Rows are points. Each table stands for the endless flat space through its points: a line for two points, a plane for three, and so on. The two share one point or none. Which?

First (2 x 3):
[[-16  -8  -2]
 [  2   4 -14]]
Second (2 x 3):
[[ -1 -17 -33]
 [ -3  -5 -21]]
They share: no point

First (2 x 4):
[[  2  -9  17 -15]
 [  8   3  19 -11]]
Second (3 x 4):
[[ -3  -3  26  -5]
 [ -5 -13  28 -11]
 [  2   2  21  -6]]
They share: [  5  -3  18 -13]

First (4 x 8):
[[ -7  20  -4  22  -7 -29 -28  -9]
 [-17  -5   2  14   4 -11 -13   0]
 [  3  -7  10  36   6 -11  -9 -18]
 [-29   4   4  -5  -5 -15 -17   1]]
Second (4 x 8):
[[  3   3  28   8  11  -2 -36  -9]
 [ 11  -7  16  -4 -14   0  -4  10]
 [  0   0  22   7   1  -2 -40  -7]
 [ -4   2  16  13   0 -10 -17 -10]]
They share: no point

First (4 x 9):
[[ 12  -8  36  16  -2 -24   8  -1   1]
 [ 11  -8  28  11  -2  -1  14   1   9]
 [-20  16   9  36   4  -3 -13  16 -22]
 [-12  22  19  46  -2  -7 -13  12 -32]]
Second (3 x 9):
[[  0  -3  17  20   5  -2   2  12  -8]
 [-14  -5  19  15  -3   4   0   5   2]
 [-14  10  32  21 -13 -13   1  -9  11]]
They share: [-2  1 21 21  1 -6  2  7 -4]

First (2 x 12):
[[-18   1  24  19  -8  13  -6   4  -6 -21  -3  -4]
 [-22  -4  29  18  -2  12  -2   0  -1 -21  -2  -3]]
Second (3 x 12):
[[ -5 -15  31   2 -11   8 -31 -10  -5 -30 -16 -20]
 [-15  -5  21  27   9  28 -26   5  10 -10 -26  -5]
 [-16   8  17  25 -10  18  -9  11  -8 -17  -6  -2]]
They share: [-14   6  19  20 -14  14 -10   8 -11 -21  -4  -5]

First (2 x 18):
[[ -5   1 -24  30  13  18 -12  14  22  12 -19  -8   0   7  -2 -30  -8  34]
 [  3  11 -22  24   7  10 -16   6  14   8 -17 -10  -2  15   4 -22 -12  24]]
Second (4 x 18):
[[ 10  22 -13  15 -34  -5 -14  -5  30   9 -30 -25 -22  38  16 -15 -21  37]
 [ 11  -6 -18  32 -18   9 -28  12  19  18 -10  -8 -23  17  27 -28  -1  25]
 [  9  30 -24  -2 -10  -3   0 -22  17   8 -26 -22  -1  31   1  -2 -25  33]
 [ 23  17 -24  -6 -27  13  13 -26  34  22 -16 -31  -9  30  13  -8 -13  45]]
They share: no point

First (4 x 20):
[[ 27   2   0  22   8  -3 -22  10   8 -11  19 -14 -16  -6   5 -12   4   9
  -21   0]
 [  9  38  14  24  15  24 -17 -19  32 -15  28 -11 -31 -21  26  -6  18 -19
  -21 -16]
 [ 10  -2   6  14   7   0 -22   2   5 -20   9  -4  -3 -18   2  -6   4   5
  -23 -11]
 [ 23  18   8  38  10   3  -8   4   8 -15  41 -24 -38   0  11 -12   0  -3
  -13  -8]]
Second (2 x 20):
[[ 24   8   5  25  15  -1 -16   5   7 -18  14 -13 -15 -13   3  -8   4   5
  -19  -8]
 [  6   8   5  13  -3  11 -28  -4  19  -9  29  -7 -18 -10  18 -11  10  -4
  -25  -5]]
They share: [ 18   8   5  21   9   3 -20   2  11 -15  19 -11 -16 -12   8  -9   6   2
 -21  -7]

First (4 x 24):
[[-46  -2   3 -12   1 -18  -1  10  13   3  19 -17  14 -11  22  19 -42 -16
   14 -51 -29 -13  17 -14]
 [  3   1   4 -19 -16   7   1 -29 -20 -14  -2  30  25  18  29  26   9  -2
   33 -10  -8  -7  26   2]
 [  4  10  -3  -9  -6  12   8 -22 -17  -1   8   9  20  -5  23  21  -9 -21
   12 -12 -21   2  13  -6]
 [  9  21 -12  -2  -5  15  10 -27 -22   6  11   4  21 -16  24  24 -10 -33
   -1  -9 -30   6  10  -8]]
Second (4 x 24):
[[ 17 -10   2  -2  15  -7  19  11  13 -23  17  10  41 -13  23  44 -16 -32
    5  18 -25   1  15 -10]
 [ -1   6  -3 -15   6  13   7  -5  -3  -1   4   4  28  -9  27  15 -10 -22
    9 -10 -24  -4   6 -12]
 [ -7  14  -5 -14 -18  20   8 -21 -18   8  10   0  13  -5  30   0 -17  -9
   23 -29 -22 -10  17  -4]
 [-13  14  -5 -23   0  23   5  -9  -9   5  -2   0  28 -17  33   3  -8 -12
   17 -20 -22 -10   2 -16]]
They share: no point
